Each row of a before or after table is a point. The points were changed in one or more steps. Then noise was added and the rows were shuffled. The steps act on columns, c1 being the first. Name the steps. A step turns or swaps two columns, mirrors them in a line or flattens them onto one, adds a multiple of one to another, or multiplies or shifts one. Angles are multiples of 10 degrees, from the lower column toward the higher: turns from -170 to 170, lines from 10 to 170 but not 90. Use the fewest steps. Two steps may share a column if one is a turn and the other turns, adds or multiplies; they go together, in the order done. Otherwise the lowest column goes first.
In the rows, 128 means zero.

Before (12 x 3)
[[121 120 122]
 [110 183  77]
 [161 109 129]
 [152  92 101]
 [185 142 154]
 [171 192  93]
 [151 165 169]
 [183 121 177]
 [149 107 110]
 [198 115  86]
 [186 187 108]
 [103 187  98]]
After (12 x 3)
[[171 184 120]
 [ 71 142 110]
 [125  91  96]
 [125 104  98]
 [ 83 165 145]
 [104 109 109]
 [ 94 186  72]
 [103 116  49]
 [119 192  74]
 [135 120 126]
 [175 183 103]
 [ 55 121 130]]
Steps: mirror c1 and c3 in the line at 110 degrees

Before (12 x 6)
[[133 125 133 105  95 129]
 [131 163 147 151 150 128]
 [114  27 155 116 157 127]
 [120 175 113 123 158  57]
 [124 174 141 109 144 119]
 [163  20 137 126 126  60]
 [108 104 134 232 149  55]
 [112 159 136 157 133 125]
 [249 130  69 101 110 117]
 [118 148  98 103 142 129]
 [105 131 114 168  85 120]
 [120 146 117 166  40 110]]
After (12 x 6)
[[118 167 176 146 122  53]
 [114 116 107  26 104 157]
 [121 123 188 175 122 180]
 [164 126 186  18  99 148]
 [131 153 113 164 115 149]
 [106 168 154 131 132  89]
 [133 104 137 124 121  97]
 [249 100 163 129 176 117]
 [109 232 183 104 100 173]
 [118 105 130 148 159 142]
 [124 108 125 174 116 145]
 [113 155 128 159 119 136]]
Steps: swap c2 and c4; turn c5 and c6 by 110 degrees; turn c3 and c5 by -110 degrees

Before (8 x 9)
[[117 104 141 123 176  85  72 129 144]
 [125 115 153 165 120 188 104 157 135]
 [159  65  91 212  58 128 128  99 150]
 [164 113 164  71 110  56 155 136 132]
 [130 153 160 165 140 157 168 115  82]
 [138  48 143 121 163 141 153 150 120]
 [179  98 141 183 144 126 110 156 186]
 [189 175  64 148  99 158  31 170  82]]
After (8 x 9)
[[133 154 164 181 133  58  91 113  93]
 [186 105 141  87 160 111 166 138  78]
 [134  87 157  89 156 176 151 116 133]
 [ 83 153  66  33 165 177  99  92  66]
 [146 132 142  82 135  78  98 175 138]
 [ 83 134 162 148 115 168 178 141 127]
 [118  54 146 156 154  99 132 162 118]
 [148  72  94  86  87  95 204  63  96]]
Steps: turn c1 and c9 by -90 degrees; turn c2 and c6 by 30 degrees; mirror c4 and c7 in the line at 60 degrees; mirror c5 and c8 in the line at 40 degrees

Before (9 x 12)
[[125  83 101  80  84 124 121 143  91  87 156  66]
 [105 141 151  71 169  80 168  77 157 132 115 136]
 [197 157 117  76 140 146 108 158 106 107 140  73]
 [150 151 109 161  96 101 136  86  64 155 145  97]
 [144 154 108  74  72 125 160 139 114 151 125 145]
 [134 122 125 175  78  63 101 158 131 130  71 105]
 [188 118 129 156 181 165  84  91 167 123  73  73]
 [199 157 182 183 183 147 182  83 147 100 121  54]
 [135  49 177 120 155  71 169 130 116  78  57 131]]
After (9 x 12)
[[155 211 101 160 196 166 136  94  99 154 145 152]
 [135 106 125 119 115 116 170  73 101  80  57  80]
 [134 182 107 176 161  86 103  70 160 128  73 136]
 [205 177  75 157  62 170  81 156 126 121  73 137]
 [220 215  45 183  72 176 181 141 108  99 120  88]
 [216 219  77  74 135 101 108 151 104 106 141 147]
 [124 141  73  81 184 115 117 124 130  88 157 165]
 [149 215 148  75 181 116 159 125 153 151 125 146]
 [ 97 201 132  74  80 170 171  70 124 132 115 100]]
Steps: multiply c1 by 1.3; shift c2 by 60; turn c3 and c12 by -100 degrees; mirror c5 and c9 in the line at 110 degrees; turn c6 and c8 by 80 degrees

Before (10 x 18)
[[ 92 196 157 136 148 160 112 101  82 153 104 147 182 147 113 137  75 173]
 [123 159 195 173 116  77 144  88  50 173 143  42  76 203 164 178 142  94]
 [179 193 182 179 114  70 118 136  97  69 193 149 117 184 173 114  76 128]
 [ 89 181 172 150 219 167 196 168 132 124  93 157 141  94  98 114 112 118]
 [179 131 138 203 142  94 167  60 111  76 182  53  80  90 135 204 178 157]
 [135 157  85 140 163 117 130 173 175 117 151  53 122 111  88 187 101  78]
 [109 123 103 117 114 151 105 184  79 135 182 123 179 127 184 105  94 145]
 [107 139 119 112 133 116 145 141  80 151 102 162 114 107 107  81  87 101]
 [ 79 162 170 176 169 101 154 150 130 165  72  67 164 113 114 101  69  90]
 [ 99 117 176 139 180 175 146  73  91  78 146 158 106 162  97 178  80 101]]
After (10 x 18)
[[ 71 146 144 115 175 103 166 161 117 156 176  68 162 176 112 102 134 103]
 [182 151 153  93 125  92 146  72  95  67  77  58  80 205 132 202 135 128]
 [142 131 193 203 134  74 160 110  38 165 133  42  78 172 162 175 149 126]
 [150 157  80 109 177 119 126 182 168 116 122  51 127 137  91 186 112 101]
 [185  75  95 125 112 152 113 175 102 143 148 123 175 116 182 105 117 138]
 [ 92 149 162  97 205 164 190 190 119 102 169 155 138 153  97 115 140  88]
 [193 157 155 184 115  69 101 169  75  74  77 149 118 178 174 117 138 136]
 [104 164 135 145 123 161 119 141  54 159 166 146 183 137 113 138 130 133]
 [104 105 108 105 143 117 152 143  85 147 144 163 118 115 105  83 119 120]
 [143 125 158 160 178 178 132  72  86  80 159 159 105 141  96 178 138  96]]
Steps: turn c1 and c11 by -90 degrees; turn c2 and c8 by 30 degrees; turn c2 and c9 by -30 degrees; flatten c3 and c17 onto the line at 20 degrees; swap c4 and c14; flatten c5 and c18 onto the line at 150 degrees; turn c7 and c10 by -20 degrees
